Each wall is flat, endless, passes through zero and stands at right angles to its row. A trip goes straight from one point to another. Which walls does it cross, in order?

Walls:
(1): [ 0.22 -0.20 -0.15]
(2): [0.04 0.01 0.37]
(3): [ 0.31 -0.85  0.15]
(4): [0.15 0.41 0.30]
(5): [-0.12 -0.08 -0.41]
Trips:
[0.33 0.46 0.44] to [-0.76  0.12 -0.16] => 5, 2, 4
[-0.35  0.17  0.21] to [ 0.36 -0.07  0.07] => 3, 1
[-0.17  0.55 -0.45] to [-0.20 -0.33 -0.71] => 4, 1, 3
[-0.06  0.49 -0.53] to [-0.16 -0.13 -0.20] => 4, 1, 3

Walls:
(1): [ 0.19  0.06 -0.23  0.07  0.55 -0.23 -0.26  0.04 -0.24 -0.15 -0.14 -0.21
 -0.17 -0.56]
(2): [ 0.07  0.01 -1.11  0.08 -0.32  0.08  0.44  0.42  0.44 -0.69  0.14 -0.18
 -0.41 -0.13]
(3): [-0.04  0.50  0.03 -0.10 -0.05 -0.64 -0.21  0.16 -0.32 -0.31 -0.01 -0.21
  0.11  0.03]
(4): [-0.27  0.42 -0.41  0.27  0.21 -0.06  0.75  0.25  0.04  0.82 -0.05 -0.04
 -0.21 -0.53]
(5): [-0.39  0.51 -0.31 -0.35 -0.32 -0.03  0.11 -0.20 -0.27 -0.23 -0.09  0.41
 -0.56  0.28]
Trips:
[ 0.14  0.49 -0.35 -0.20 -0.19  0.43  0.44  0.74  0.74  0.49  0.00  0.41
 -0.07 -0.57] to [ 0.47  0.43 -0.08  0.17 -0.30 -0.27  0.57 -0.22  0.22  0.45 -0.22 -0.33
  0.37  0.03] => 5, 3
[-0.15  0.22 -0.15 -0.04  0.07 -0.11 -0.28  0.51 -0.17 -0.20 -0.03 -0.49
  0.40 -0.33] to [-0.77 -0.44  0.05 -0.08 -0.30  0.01  0.76 -0.03  0.36 -0.37  0.66 -0.87
 -0.47 -0.66] => 3, 1
[-0.19 -0.07  0.18  0.47  0.12  0.04  0.26 -0.14  0.09 -0.15 -0.38  0.62
  0.55 -0.39] to [ 0.11 -0.15 -0.77 -0.46 -0.55  0.11  0.10  0.32  0.38  0.30  0.25  0.05
  0.21  0.52] => 2, 5
[ 0.47  0.10 -0.34 -0.01  0.07 -0.54 -0.02  0.13  0.01 -0.23  0.08 -0.38
 -0.43 -0.39] to [ 0.16 -0.24 -0.31 -0.25 -0.26  0.12 -0.52 -0.18 -0.67  0.40 -0.92  0.10
  1.11 -0.07] => 4, 2
[-0.37 -0.11 -0.28  0.23 -0.04 -0.09 -0.24  0.21 -0.08  0.14 -0.80  0.01
  0.48  0.33] to [-0.05 -0.61 -0.32  0.35 -0.38 -0.15  0.10 -0.44  0.11  0.68 -0.09  0.23
  0.03 -0.38] => 4, 3
[ 0.27 -0.13 -0.25  0.15  0.43  0.02  0.04 -0.23 -0.38 -0.08  0.25 -0.55
 -0.46 -0.02] to [-0.30 -0.57  0.24  0.00 -0.41 -0.26  0.49 -0.52  0.56  0.44  0.04 -0.40
  0.01  0.01] => 3, 1, 2

Walls:
(1): [-0.02 -0.15  0.47  0.18 -0.11  0.20  0.50 -0.44 -0.15 -0.61  0.18 -0.99
 -0.49 -0.08  0.41 -0.17  0.30 -0.11 -0.26  0.11 -0.50  0.11 -0.04  0.13
  0.65 -0.10 -0.12  0.75 -0.39  0.10 -0.37  0.49 -0.38  0.59  0.03 -0.31
 -0.05 -0.17  0.42 -0.22 -0.51 -0.02 -0.17 -0.46 -0.76 -0.16 -0.04  0.09]
(2): [-0.01  0.57  0.52  0.22  0.23 -0.19  0.35  0.11 -0.47  0.14  0.02  0.65
  0.18  0.19  0.04 -0.32  0.32  0.69  0.16 -0.28  0.09  0.08  0.16  0.21
 -0.28 -0.55  0.28  0.46 -0.14 -0.24  0.04  0.10  0.39  0.34  0.40  0.09
 -0.72  0.40  0.46  0.10 -0.16  0.35 -0.14 -0.53 -0.17  0.77 -0.56 -0.24]
(3): [-0.10 -0.31 -0.28 -0.19 -0.49  0.17 -0.32 -0.09 -0.36  0.08  0.60 -0.51
 -0.60  0.01  0.08  0.82  0.71  0.40  0.04  0.36 -0.24 -1.00  0.18  0.09
 -0.08  0.29  0.15  0.34  0.06  0.54  0.92 -0.15  0.08 -0.25 -1.02  0.51
 -0.34  0.17 -0.37  0.26  0.12 -0.40 -0.18 -0.40 -0.51  0.31 -0.24 -0.34]
Trips:
[-0.53 -0.14 -0.56 -0.24  0.12  0.07  0.12 -0.22 -0.17 -0.12 -0.23  0.42
  0.07 -0.04  0.12 -0.14  0.29  0.24  0.01  0.20 -0.23 -0.14 -0.58  0.25
 -0.05 -0.03 -0.35 -0.24 -0.02 -0.12  0.29 -0.14  0.55  0.55 -0.07 -0.25
  0.38 -0.33 -0.53 -0.06  0.61 -0.08  0.36  0.17  0.50 -0.79  0.33 -0.22] to [ 0.21 -0.23  0.10 -0.23  0.22 -0.44 -0.09 -0.27  0.16 -0.05 -0.29 -0.04
 -0.06  0.22 -0.06  0.26  0.33  0.25 -0.15 -0.01  0.21  0.39  0.26 -0.19
 -0.03 -0.35  0.75 -0.17  0.68 -0.22  0.03  0.01  0.15  0.67  0.04 -0.40
  0.04 -0.18 -0.33 -0.97  0.07 -0.30 -0.12 -0.14 -0.55  0.05  0.27  0.13] => 1, 2
[-0.14  0.73 -0.30 -0.05  0.68 -0.10 -0.96  0.29  0.43  0.91  0.59  0.18
  0.54  0.06 -0.34  0.05  0.18  0.17 -0.15 -0.35 -0.31 -0.13  0.47  0.35
  0.16  0.24  0.28  0.31 -0.05  0.01 -0.18  0.25 -0.16 -0.08  0.75  0.17
 -0.11  0.04  0.30  0.13 -0.35  0.40 -0.70  0.30 -0.10  1.46 -0.40  0.48] to [-0.04 -0.20  0.01 -0.37 -0.13 -0.31  0.01  0.24  0.48  0.22  0.21 -0.03
  0.55  0.15  0.31  0.14  0.61  0.10 -0.07 -0.82  0.19  0.32  0.08  0.05
 -0.14  0.44 -0.08 -0.31  0.51  0.14 -0.24  0.58  0.41  0.13 -0.07 -0.38
  0.65 -0.11  0.13 -0.85  0.24 -0.32  0.39 -0.08  0.38 -0.29  0.68  0.55] => 2
[-0.09 -0.14  0.50 -0.29  0.39  0.21 -0.03  0.60 -0.62  0.38 -0.19 -0.66
 -0.29 -0.20 -0.29 -0.19 -0.41  0.07  0.02  0.29 -0.46 -0.23  0.27 -0.10
  0.54  0.55 -0.50 -0.23 -0.07  0.56  0.05 -0.01  0.14  0.17 -0.16 -0.27
  0.29  0.05  0.55 -0.02  0.21 -0.21 -0.49 -0.13 -0.01  0.09 -0.24 -0.41] to [-0.55 -0.30 -0.21 -0.49  0.07  0.21  0.12  0.69  0.47 -0.13  0.06  0.08
  0.16  0.23  0.49  0.11  0.70 -0.14 -0.07 -0.07 -0.27  0.61 -0.15  0.03
  0.34 -0.01 -0.14 -0.28  0.53  0.34  0.21 -0.01  0.47 -0.24 -0.33 -0.09
 -0.23 -0.64 -0.08  0.02  0.21 -0.08 -0.01  0.17 -0.25 -0.10  0.02 -0.04] => 1
[-0.35  0.39  0.20 -0.02 -0.07  0.10  0.60 -0.07  0.35  0.12  0.60  0.06
 -1.28  0.08  0.30 -0.11  0.10  0.07 -0.35  0.20 -0.24 -0.12  0.69 -0.04
  0.55  0.14 -0.06 -0.10 -0.57 -0.06 -0.49 -0.29  0.06 -0.77  0.28 -0.04
 -0.81  0.72  0.31 -0.17 -0.12  0.05  0.49 -0.18  0.55  0.17 -0.28 -0.06] to [ 0.05 -0.53 -0.16  0.15  0.22  0.07 -0.15  0.75 -0.36  0.03  0.18  0.67
 -0.02  0.74 -0.16  0.01  0.24  0.40 -0.13 -0.06 -0.79  0.15 -0.56 -0.14
  0.01 -0.22 -0.11  0.16 -0.40  0.00  0.01  0.39 -0.69  0.23  0.06  0.22
 -0.64  0.33  0.03  0.07 -0.20  0.74  0.35  0.00  0.12  0.31  0.01  0.61] => 3
[-0.19 -0.03 -0.12 -0.16 -0.41  0.39 -0.22  0.17 -0.19  0.14  0.02 -0.14
 -0.28 -0.02 -0.42  0.66  0.31  0.43  0.34 -0.34  0.02  0.14  0.01  0.32
 -0.02 -0.13 -0.36 -0.78 -0.53  0.38  0.16  0.31  0.01 -0.18  0.03 -0.40
  0.45 -0.16 -0.39 -0.17 -0.08  0.03  0.12  0.21 -0.30 -0.19 -0.17 -0.41] to [-0.05 -0.02  0.05 -0.33  0.36  0.09  0.26 -0.24  0.38  0.09 -0.25 -0.01
  0.26 -0.27  0.35  0.09  0.08 -0.13  0.29 -0.90  0.14 -0.09  0.02 -0.46
  0.40 -0.16 -0.35  0.31 -0.20 -0.18 -0.03  0.19 -0.27  0.19  0.56 -0.46
  0.11 -0.28  0.29  0.38  0.11  0.08  0.05  0.35  0.15 -0.02 -0.29  0.23] => 3, 1, 2
